Each point is reached from the start by the listed moves, each made 0, 1 or 2 times, or once backwards (-1), plus a little noise. Say if it took an odd or an even number of moves. Then give how often each move was made.

Moves:
(1):  48 -30   9  -3
(2): -16  13 -37  -7
Start: -1  0 -6  3
Points:
 65 -44  40   5 => even (1, -1)
 47 -29   2   1 => odd (1, 0)
111 -75  47   6 => odd (2, -1)

Moves:
(1):  31   7   7   5 -27  -3 -11 -14   1
(2):   4  -1 -45  15  10  51   1 -16 -14
(3):   2  24  10  12 -23  -6  20  26 -10
(4):  -4   8 -11  12   0 -23  19   2 -33
(5): 28  4 -8 12  2 -9 12 14 11
(6):   6 -29   4  21 -12  15 -17  14   3
(7): -14 -20  43 -24 -10 -18  51  -8  -1
(8):  -9 -12 -23 -27  -8  -6  -8   1  13
(9): -34 -15 -17  42 -12  -4   0  -8  25
Start:   2   6   0  -2  -6 -27 -11   5  20
Points:
  -3  -31 -131  -40   26   62  -10   12  -38 => even (-1, 2, 0, 1, 0, 1, 0, 2, -1)
 53  22 -83  79 -56  12 -75 -29 -66 => even (2, 1, 0, 2, -1, 1, -1, 0, 0)
128  25  33  70 -70  61 -17  73  -2 => even (1, 1, 2, -1, 1, 2, 0, -1, -1)
 -40  -63  -38  122 -105   -2   50   60   64 => even (0, 1, 2, 0, 1, 2, 1, 1, 2)
 -3 -91 -75  58 -76   3 105  33  26 => odd (0, 2, 1, 1, 2, 2, 2, 2, 1)

Moves:
(1):  18   5  -4  22  13   0  18  -6   2  -3   6 -10  23 -13  21 -13  -5  -4  -6 -20   1  11
(2):   2   1  11  19  -4  -1  -6  -9   2   1   4   1 -10   0 -13  -3  -2   3 -18   6  -1 -10
(3):  14 -21  16  -2  29 -23  -1  17  -7  23  15  12  35  -6 -12   0  -5   5   8  -8 -25  12
(4):  -1  10  11   5  -5  -6 -29  11  10  11  15   7 -17   1   5  17   3  -7  -9 -17   1 -16
(5):  -9  -4  -4  -9  32   0 -10  19   9  10   4   6   6  10   6 -23  -8   6  -3  -6   2  11
(6):  -3  10   9  -8  11  29 -22  21   4  -3  14  -6 -10   3  -3  19  30  31 -11  10 -14 -19
(7):  -6   9   7  20  21  -9  14 -12   7   7   3  -5  -6  -1  17   9   3  21  -2  -4   4 -11
(8):  -6   1 -17 -27   0  -9  -8  10  -3   0  20  -9 -34   1   8  -3  -3   8   1  21   4  11
(9):   0 -10  17 -13   5 -12 -26  30  26 -19  -7   5   6  -9  12  -9  -4 -36  11  27  -6   6
(10):   9  13  -1  -1 -14  12 -17  -5  26  22 -36  12  -5  -7 -18  -1  -3   9  15  20 -18  24
(11):  10   3  13 -18   1   3 -13 -16   0  -1  14   1   9   8  14  -8  -3  20   8   2 -14 -30
(12):  16 -12 -25   1  13  -7   4  17 -26   5  10   3 -14  -9   1 -12   3   9   1   8  -4 -16
(13):  -3   8 -11  -9  -2 -14 -26   2   5  20  14   5  32  -7   8 -25  31  -6  -3  -8 -25   6
(14): -10  -9  -9   4 -13  11  -4   0   5   5  -5  -1  18  14  11 -13 -15   9  11  18   0   7
(15): -10  -2  -3  -5   4   4 -16  -1  -9 -14 -13  -4 -11  -7  15  16   2  -5  -4  20   3  12
(16):  16  33  -6   5  16 -11  -9  17  12  -3  11   3  21 -14 -21   5   2 -14   1 -19 -15 -26
(17):  27  -1  -5  10   8  11  24 -18 -19   2 -18 -29 -21  20   3  16   7 -24   4 -12  19   0
(18):  -5  -9   5  -2   2 -14 -24   8 -22 -23 -10 -33 -11   1   7  -4   6  11   1  -2  10 -17
(19):  16   5   5   8   4 -10   6   2 -21  -7   2   6  21  11  -6  -8  -3   2  23 -12  25   8
(20): -13 -16   3   0  14  28 -14 -10  15   5  -3 -14 -13  -8 -17 -11   4  -8  10   9  -4   5
Start:  15  19  -8  -9 -17   6   9 -15   8  -3   8  10  11 -15  -1 -20  19   7 -19  26  -6   6
Points:
  86  -48    0  -71   85   39 -114   57  -11   36    4  -89  -43   20   38  -63   53   48   41   57  -75 -100 => odd (0, -1, 1, 1, 1, 1, 0, 0, 1, 1, 2, 2, 0, 1, -1, 0, 2, 2, -1, 1)
  78   18  144   -6   63  -16 -182   56  -64  -46   80  -76   54   90   15   51   61   40   12   17   -2 -151 => even (-1, 2, 2, 2, 0, 2, 0, 0, 1, -1, 2, -1, 0, 2, 1, 1, 2, 2, 2, 0)
 -47   73   45  -37   75   76 -200   76  123  -61  -31  -62  -60  -49  -75  -41   22  110   23  185  -45   -1 => even (0, 2, 0, -1, 1, 2, 1, 2, 1, 2, 0, -1, -1, 1, 1, 2, -1, 2, 1, 2)
 -49  -18   69  -58   24  -34 -211   38   74   69   49   15   -2   66   30 -117   -9   77   42  113   -6   53 => odd (-1, 2, 1, 2, 2, 0, 1, 2, 1, 1, 1, -1, 1, 2, 0, -1, 0, 1, 2, 1)
   7 -129  -13   59  109  -51    1   43  -60  -28  -36  -29  111  -49   18 -189  -29   20   72   57   40   81 => even (1, 0, 1, -1, 1, -1, 1, -1, 1, 0, -1, 2, 0, 1, 0, -1, -1, 2, 2, 2)
  71   -5   56  -16  110 -127  -47   27  -39  132  111  102  193   45   53 -121   53  130   32  -64  -66  -46 => odd (-1, 0, 2, 1, 2, 0, 2, -1, 0, 0, 2, 1, 2, 0, -1, -1, 0, 0, 2, -1)
  69    2  -11   90  -68    5   38  -94 -100   24   51  -89    9   76   62  -20   43   11  -31  -76   78  -41 => even (1, 1, 0, 2, -1, 0, 0, 0, -1, -1, 0, 0, 1, 2, -1, -1, 2, 1, 1, 0)
 21 -25 -25 -47  53 -87 -41  72 -58 -16 -33 -42 -23 -13  35 -10   7 -70 -48 -37  19  55 => odd (0, -1, 1, 1, 2, -1, -1, 0, 0, 0, -1, 0, 0, -1, 1, 0, 1, 2, -1, -1)

Moves:
(1):  -2  -3   2   2   1  -9  -1  11   7  -1   2  12  -2   1  -8  -7   6   4   2   2   8  10 -16   3
(2):   4  51  -5   8  -5  -9  -7   1   1 -12  -3  -6   1   3 -11 -10  14   2  -3  13  12  14  -3  -9
(3):  -2  19  12 -15  -3  -1   4   1   1   4   2  11  -7  -9   7   4  -5  11   0  -4  -1 -11  10   9
(4):  -9   3 -20   3   4  11 -25   7  -7  19  -2   7  -1  15   9 -16   9  -7   5  11  10  -1   4 -10
(5):   2   5  10  -5  20  14  -6  10  -2  14  -1 -13   5  -8  -9  -5  -3 -10  -4  16  -7 -15 -10  -8
(6):   2  -4   6 -13 -10  15  -3  -6   5  20  -8  16  -2 -11  12  10  21   4 -13 -10  -1  -6  27 -15
(7):  -4   9   8   3  -1   5   2  -5 -27   3 -15   0   7 -15 -21   9   2   9   0  -1 -20  -7   0  -8
(8):  -3   2   7 -11  -3  11   6  12  -6  -5  -9 -11  10  -2  12   2 -11  -4  -5  -2   0   4  -4  -5
(9):   1  -8  -1   5   2  18 -28   5  15   2  -8   2  -5  -8   8  18   2  15  13 -16  -8  11   0   0
(10):   4  12  12   5   9  -6  -8  -4  -4  10  11   2   6   0  -2  -3  17 -10   4 -16  -7  10  -3  -9
(11):   6   4  -1  -9   6   2   7  -2  -6   1   2   5  -1  -1  -9 -12 -27 -12  23  -1   1   5   2  -8
(12):  15   8  -4  -5  -4   0 -12 -11 -12  17  -5  -6   3  23  -3 -16   2 -10  -9  16   8   9  -9   3
(13): -10  10   5  -8 -13  -1  10  -3  12   7  10   9  -1 -13  -7   0  -1   6 -11  -7  10  -4   3  14
(14):   2  -1  11  30   7  -8  13 -24  13 -11 -11 -11   4   8   4  -2   8 -16  -2   0  -6   1  -4   2
(15):  13  -7   9  15  -5  -8 -14  -9  -3 -14  -4   9  -3   0  -6   4 -12  -9  12 -11  -5  -2  17 -12
(16):  -1  14  12  -3  17   1   5  10  -6  -2   3   1  15  14  -1  11   0  -2   4 -10   7  -5   3  -6
(17):   1  -2   7   9   0   7  14  -8  19  -3  25   5  23  -5   7  -5 -10  -7  22   3   2   4   3  -2
(18): -14  -5   8   5  12   8  -4  24  18  -7  17   3  -2   1   6   1   8  15   6  -6  -8  19   3   0
(19):   9 -17   7 -24  -5   2 -30 -10 -13   1 -12 -16   4 -11  -2  -1  16 -15  -1   6  19   8  -1  12
(20): -13   4   3  -6 -10  -4  10  14  -2  -8  -6  -8  -5  22  10  13   6   1 -11   0  -4   3  -3  -4
(21): -12  -4  -4  -5   3   8   9 -17  15 -19  -5 -20   4  -1  10  -9  -6  -1 -16  24  -1  -1 -16  -8
(22):   2   2  12   6  23 -21 -15 -14  14  12  -1 -16  17 -14  -4   9  -2   2  -5   2  -8  -6   7  12
(23):  -3 -10  -1 -13   2 -15 -21   8  20   1   1 -20   1   5   2  -5 -22  16  17 -12   9 -20  17  14
(24):   6  10   8   9  -1  13  14 -20  -3   6  11  -9   1   0  19  -1  -7  -7   7  10  15  14  -2 -19
Start: -15  16   5  15 -20  -5  -4   0  10  -6   8   8  10  12  -1  20  -5  -2  -1 -24   1  -7  -3 -10
Points:
 -19  187  108  -45  -14  -89  -45   15   60   21   59    1   40  -62  -11   96   72   37  -42 -100   32  -12   64   51 => even (-1, 2, 2, -1, 0, 0, -1, 0, 0, 2, -1, -1, 2, -1, 0, 1, 0, 0, 1, 1, -1, 2, 0, 0)
 -17  176   38   38 -101   99  -65   14  -38   62   70   96   48   81   24   22   54   -6   81  -73   49  125  112 -167 => even (-1, 2, -1, 2, -1, 2, 2, 0, 1, 1, 1, 2, 2, -1, 2, 1, 2, 2, 0, 2, -1, -1, 0, 2)
  48  215  104  -38  -60  -28  -48 -113   -6   32  -28   11    8   63   15    5   58  -82  -59  -40   98   17   59  -75 => odd (0, 2, 2, 0, 0, 2, -1, 0, 0, 2, 1, 2, 2, 1, 2, 2, -1, -1, 1, 1, 1, 0, 0, 1)
 -17   23   69   15   31   41  -56  -15  113   95   54   70   59 -116   11   37   72   21   12  -82  -37   81    4  -18 => odd (2, 0, 0, 0, 0, 2, 0, 1, 2, 2, 1, 0, 1, 0, -1, -1, 1, 1, 0, -1, 0, 2, -1, 0)
   0   27    7 -124    8  178  -90  -48   17  112   15  -74   67   54  140  -30   -8  -71   12  130  103    9    2 -103 => odd (-1, 0, 1, 2, 2, 2, -1, 0, 1, -1, 1, 2, -1, -1, -1, 1, 2, 0, 2, 1, 2, 0, 0, 2)
-71  44  23 133  63  -3 -88  45 143 -48  11 -91  -1  30  38  -9  -5  31  59 -48 -38  62 -52 -50 => odd (1, 1, -1, 1, 1, -1, 0, 1, 2, 2, 0, -1, 0, 2, 0, -1, -1, 2, -1, 0, 1, 0, 2, 1)
  27   83  149   90  151  -64 -112   28  161    3   52  -38  125   -8    3   49  -52  -35  164 -120   -7  -12   36  -24 => odd (2, 1, 1, 0, 2, 0, -1, 1, 2, 2, 1, -1, -1, 2, 1, 2, 2, 0, 0, 0, -1, 2, 2, 0)
  47   10  123   95   62   -3  -57  -98  134   34  -15 -114   77   20   73   78  -48  -27   -3  -58  -12  -59   92  -71 => even (-1, 0, -1, -1, 2, 2, -1, 1, 1, 0, -1, 1, 0, 2, 2, 1, 0, 0, -1, 0, 0, 2, 2, 2)
 -76  -33   37  -95   -9    0    1  -45   19   20  -23 -123   74   -9   57   46 -104   -7  -21   22   63  -81   42  -41 => odd (0, -1, -1, 1, 0, 1, 1, 1, -1, -1, 1, -1, 1, -1, 0, 1, 0, -1, 1, 2, 2, 2, 2, 2)
  0 173  48  36  64 -39 -30 -18 -60  60  21 -71 107 154 -44 -72 -49 -82  88  69  47 -52 -37 -74 => even (1, 1, 1, 2, 2, -1, 2, -1, -1, 1, 1, 2, -1, 1, 0, 2, 2, -1, 0, 2, 0, 0, 2, 1)

Moves:
(1):   5   0   1  -1   1  -1  -4  23   3  -6  -5   1  18   4  15   8   1  12 -13   5  11  16  11   1
(2): -30 -18 -14   4  33 -20  12  12   4   1   0  -3  -7 -12 -12  10 -28  15 -21  11  -3  14 -14   4
(3):  -2 -22   9   0  -6   0   1   3 -11   3  27  -4  12 -13 -15 -13 -41  19  -4 -10   7  26   0 -10
(4): -16   4  -2  12  -4   3  -6  -5   8  11   6   0  11  -9   0   9   1 -19  -8  16   5 -23   0  19
(5):  -3 -10  -3  -2  -2  28   0  -2   3   1  -8  18  -3 -29  -3   6   9   6 -10  15 -14   7 -12  -2
(6):  -9   8  -3  28   6  -1   4   2  13   5   9  -2  10 -10  -2  -5  15   4   2   4   0  -4   6 -11
(7): -20  -1  14   2 -10  11   4   2  -9  -2  22  -2 -10   6  -3  -7  26  -6  19  -7   9 -10  14  18
(8):   8  -3  -6   2   8  -8   5   0   7  14  20 -11  -6  -6  -5   5  -2 -18   7  -5  -2   5 -15  10
(9):   3   2   4   7  -7  -7   0  -5  17  19   4   8 -12  13   2  11  11  -1  -7   1   9  -5  -2   7
(10):  -3  -8   1  -4 -29  -1   0   6   4 -11  -7 -10  -6  -4 -15   1  -7   7 -29 -11 -20  13 -12  17
(11): -20   4  -3  -2 -18  17 -14 -11   4   1   5  20   0   7  14  13   8  10   6 -17  -8  18   2   9
(12):   7  10 -18 -13 -11 -15  -3  28  19  24 -23  21 -18  20 -45 -15  17  -3   4   6  -5  10  22 -10
(13):   3  -3  -7   2 -15   2  10   1   2  -7 -17 -17 -13  19  12   7  -8   0   4 -19  24   1   6  34
(14):   7   4  29  -6   1   0  19   5 -16   8 -28 -13  32  26   2   1   8  -6   4 -17 -17   7  -1  23
(15):  -8 -23  12  -8   8  -6  14   2  -8   4   7  -7  13  13  26  19  32 -32 -21 -11  -3 -15  36   7
(16):  -1 -10  16 -12  19 -20   4  -7  21   2  -9   6   5   9 -13  -5   1   4   4   1  -1  31   9   3
(17):   1  15  16 -10   3  10 -10 -21 -17  20   5  -8   2 -10  12  -6   5   1  -8 -14   0   2   2  -4
(18):   2  -8  -3 -45  -3  16 -13 -15  -7  -3   4 -30 -11  14   3  -3  -9  10  -1 -19   2 -13 -27 -23
(19): -11  -3   0   7 -14  -5   2  -4 -18  -4  -8   7   6 -17 -11  -2  -2  -8   6  -5   4   7 -17   4
(20):  17 -10  -9   1   3  -8 -19  -6 -16   8  -9  -6   6  -6 -18  16 -15  20  -1 -10  -6  -8  -5  -8
(21): -13  20  22   7 -24  16   0  -1  -2   8   9  -9  -6   4   9  17 -10  -8  12   6   6   5  12  -8
(22): -24 -10  -3   2   3   5   0   0  -9   4   3  -5 -13  -5   1 -18  10   1  17  18 -10   6  -2 -10
(23):   7 -11  45  -2   5  -1  -8  24  11  14 -32  28 -13  -1  -7  11   2 -14   1 -26 -15  21   2  -1
(24):   0  -2 -11  -3  -8 -12  18   9  34  11   7   6  -6 -16   0   3  -6  10  -7   7 -11  -7  -4  11
Start:  -3 -20 -10  22  -6  15   1  12 -25  -7  21   3 -10 -19 -20 -15  -1  25  19 -10 -10  -1  28  -5
Points:
  48  -42   24   42   79  -30   61  132    6   18 -156  160   54    7  -78  -15  187  -81  -25   32  -81   20  139  -52 => odd (0, 0, -1, -1, 2, 1, -1, -1, 0, -1, -1, 2, -1, 1, 2, 0, -1, -1, 1, -1, -1, -1, 1, -1)
 -44  -37  -24   -1   -5   -2  -55  -18   69   56   64  -73  -40  -42  -69   51 -169   97   -2    9   68   68  -42  -43 => odd (1, 1, 1, 2, 0, 1, -1, 1, 1, 0, 0, 0, 1, -1, -1, 2, 0, 2, 0, 1, 2, 0, 0, 0)
  76  -93  176 -156  -48  121  -23  -44  -31  158   26  -34  -57  -26   -5   69  -72   39   55 -206  -73   96   16  -33 => odd (-1, -1, 2, -1, 2, -1, 0, 2, 0, -1, 1, 0, 1, 1, 1, 1, 2, 2, -1, 2, 2, 0, 2, 2)
 -64 -104   56   79  119  -31   40   80   62  113   41   48   -9  -72    4   93  181   -9 -123  -28  -55   50  107  104 => even (2, 2, -1, 0, 2, 2, 2, 2, 2, 1, 0, 0, 0, 0, 2, 1, 2, -1, -1, 1, -1, 0, 1, 0)
-74 -98 -18 105 -79  -7  66 119  80  82  78  62 -15 -88 -73 110  35  66 -57   2 -75  82 121  22 => even (1, 1, 1, -1, 2, 2, 1, 1, 1, 1, 1, 1, 0, 0, 2, 0, -1, -1, 0, 2, 2, 0, 0, 2)
 -54 -111   86   28  106 -100   16  169   43  104    4   69  120   17  -91  -12   28  -72  -62  -64  -64  158  140   -4 => odd (2, 1, 2, 2, -1, 2, -1, 2, -1, 0, 1, 2, -1, 1, 2, 1, 0, 0, 0, -1, -1, 0, 2, -1)
  -6 -147   82   24   36  -37   27   37   76   79 -113   30   -6 -107  -82   31  -30   81 -164  -84  -67  107   28   63 => odd (0, 1, 1, 1, 2, 2, -1, -1, 1, 2, -1, 0, 2, 0, 1, 2, 2, 0, 0, 1, -1, 0, 2, 1)

Moves:
(1):  24   3   9   9 -10 -12  15  23  33 -16  -7  14  13   2  -5   4 -24  12  -6  -6 -19  19   0 -10  19
(2):  19  -2   2 -15  16   4  -4  17 -12  -7  14  25  -7 -33  20   7  -8  21  -2  -2   4  18   7  31   1
(3):  37  -4  -6  -8  15  -8  18 -17 -18 -10   3  11  20  -5   8  -7  -2   3  11  18   5   0  20   8   8
(4):   7  -8  -5  11  33 -31  -5  -6 -41  10  15 -30  -4 -14 -25   9 -10   5 -10 -25  27  -1  -5 -15 -17
(5):   3   0  16  -2 -13 -18   3 -13 -13   7   3 -11   3  -5   0   0   7  -6  11  18  13  -7  -5   7  15
(6):   7  19   1   9  -5  -6  -3   9 -12  -8  -7   5  -5   3  10  -2  10  -8 -20  11   8  -8  -1   1   5
(7):  48  -5  11   7   9  -6   3  25 -25   4 -40  10  27  14 -37  15  48  28 -19  -6 -17   4   2  15 -18
(8):  -5   3   8  17  -6 -25  17 -41   6   1  12  33  -8  17  -4   5  -1  20 -65 -20 -22  13  -4  -3 -17
(9):  19 -14   1  40 -16 -11 -18  13  -2 -14  32   8  23   9 -31  47   1  -8 -28 -13  15 -20  27   6 -12
(10):  13  17 -11   1  -7   5 -11  18  22  15 -16 -10  16   1   4  -5  14 -20 -14   1 -10  15  -3  -9  -8
(11): -11 -17   9   2  10 -10  16   4  27  -1   7  -2  -2   0 -17 -12  11  -9  -3   2  -4  -6 -11  -4  -1
(12):  -5  20  -2   8  -3  -1  -4  21   3   4  14  -4   8  -9  12   3  -6   2  17  20   0 -17  26  -3   4
(13):  22   9  21  -3  12  17  -9   2  -2  -6  -6   4  -2  -5  10  -2  -9   6 -22  13  15  -3   3  23   1
(14):  -2  21  -5  -9   0  16  20  10   2  -5   9  17  -6  -9  -9  -3   0   9  17  -4 -10  12 -14   6  -7
(15):   5   4  15  -9 -19 -11   7  17   6 -16 -45  10  -2 -33  11  16 -19  17  -8  21   3 -13 -38  -5  -5
(16):   0   7  13 -15  10  16   2  20  -1  10 -18  11  34 -24   3  -5   8   9  10 -13  21  -3  -8   7  21
(17): -11 -11   1 -32 -10   0  -3   1  12  -1  10  -3  -2  29  16  13  -7 -15 -10  -9  -1 -11  -6  10   8
(18): -29  -8  26 -31  17  -5  -8  12   8  11  18  25  -9  -7 -19  17  -8 -19   8   5  -3   9  11 -27  12
(19):  20   9   7   7 -33 -22 -23  -4  19 -20 -10  -8  20  17 -30 -19  -3   0 -17   5  31 -29  27 -27 -15
(20): -22  15  27 -12 -22 -36  -8  14 -32 -18 -11   4  -1 -26 -13 -10  14  -2 -10   5 -59  -9 -53 -14 -13
(21):  -9  18  13  18   5 -20 -39 -19 -20 -24 -11  -2   0   6   0  10  20  19  23  -7   7 -32 -19   2  -6
(22): -17  -9  -1 -13  -1   9   8   0  10   7  30  18   4  29   5  -1   0  21  -7  14   1  11  -7 -24 -13
(23):  -7   2  13 -19  -4  -2  23 -14 -20 -12   3   1   4   6   7  12   5  19 -23  19   0  33   9   0 -26
(24):   2  10  -8 -17 -19   0   3   9  24  -8  16   2   7   8 -15  16  17   7 -18  20 -20  -8   4  -6  17
Start:  12  -3  -3  24  18  12  -7 -19 -11   1   2  12  -2 -34   0 -10   8   4  -1  15   2   9 -17  20 -15
Points:
 -26   81   74  -33    5  -12   37   35  -36   79  127   82   -4  -71 -120   72   81  -48 -162  106  -81   60  -82  -48  -26 => odd (-1, -1, 0, 1, 2, 1, 0, 1, 1, 2, 0, 0, 2, 2, 0, 0, -1, 2, -1, 1, -1, 1, 0, 2)
   5   66   97  -50  124  -18  -12  184  -13   34  -99   26   21 -140 -116  -61   65  -74   62  -35 -174   49 -159  -42   69 => even (2, -1, 0, 1, -1, 1, 1, -1, -1, 1, 1, 0, 1, 1, -1, 1, 0, 2, -1, 2, 0, -1, -1, 0)
  92  130  105  -70  -55   43   -1  122   -8  -69 -139  109  102 -255   91  -72  -56   33   97  165  -37  -25 -183   25   89 => odd (1, 0, 2, -1, 1, 0, -1, -1, 0, 1, -1, 0, 2, 1, 2, 2, -1, 0, 0, 2, 0, 1, -1, 0)
 108   50   18   58   28   12   99  -29   45  -41  127  125   57 -105  -16   -4  -26  122 -232   92  181  -62   61   71  -12 => even (-1, 1, 1, 1, 0, 2, -1, 2, 1, -1, 2, 1, 2, 1, 1, 2, -1, -1, 1, -1, -1, 1, 0, 2)
  94   32   50   29   38   68  -20  -77  -11   21  -33   78   53   99    7   27   24   87 -252  -70   73  109  101   69 -128 => odd (0, 0, -1, 0, -1, 0, 1, 2, 0, 1, -1, 0, 2, 0, -1, 1, 1, 0, 1, -1, 0, 0, 2, -1)
